Rows are points. The window is the flat piece filled in between its corners: a triangle in 3 columns, a solid with four corners in 4, and so on. A path goes straight from each point to the next, and from the last back to the first. After which points does the path pass through the window?

Window (3 x 3)
[[0.42, 0.28, -0.04],
[-0.39, -0.36, 0.13],
[-0.16, 0.11, 0.02]]
Path:
(1): [0.20, 0.06, 0.46]
(2): [0.20, 0.04, -0.24]
(3): [0.00, 0.05, -0.37]
(4): [0.10, 0.24, 0.36]
(5): [0.33, 0.34, 0.06]
(6): [0.30, 0.24, -0.25]
(7): [-0.20, -0.08, -0.35]
(8): [-0.18, 0.06, 0.18]
(9): [0.28, 0.40, 0.30]
(10): [0.36, 0.27, -0.26]
(11): [-0.41, -0.24, -0.08]
(12): [-0.46, -0.14, 0.34]
(13): [-0.32, -0.32, 0.45]
(14): [-0.38, -0.31, -0.13]
(15): [-0.37, -0.16, -0.26]
(16): [-0.42, -0.04, 0.33]
Through the window after points: 3, 7, 13

Window (6 x 6)
[[-0.50, -0.22, -0.07, 0.05, -0.47, -0.26],
[0.60, 0.44, 0.14, -0.07, 0.14, -0.03],
[-0.37, -0.17, 0.00, 0.51, -0.05, -0.54],
[-0.52, -0.20, -0.21, 0.31, 0.23, -0.16],
[0.43, 0.19, 0.70, -0.11, -0.10, 0.21],
[0.56, -0.14, 0.37, -0.26, 0.04, -0.08]]
Path:
(1): [-0.16, -0.34, 0.02, 0.28, -0.06, -0.04]
(2): [-0.36, -0.03, 0.41, -0.09, 0.17, -0.50]
(3): [-0.07, 0.17, 0.11, -0.29, 0.46, -0.39]
(4): [-0.04, -0.06, 0.11, 0.24, -0.03, 0.02]
(5): [0.30, -0.12, 0.23, 0.24, -0.19, 0.10]
(6): [0.07, 0.10, 0.43, -0.07, 0.06, -0.26]
(7): [0.03, 0.16, 0.32, -0.42, 0.05, -0.25]
(8): [0.41, -0.12, 0.09, 0.13, -0.24, 0.20]
Through the window after points: 3, 5
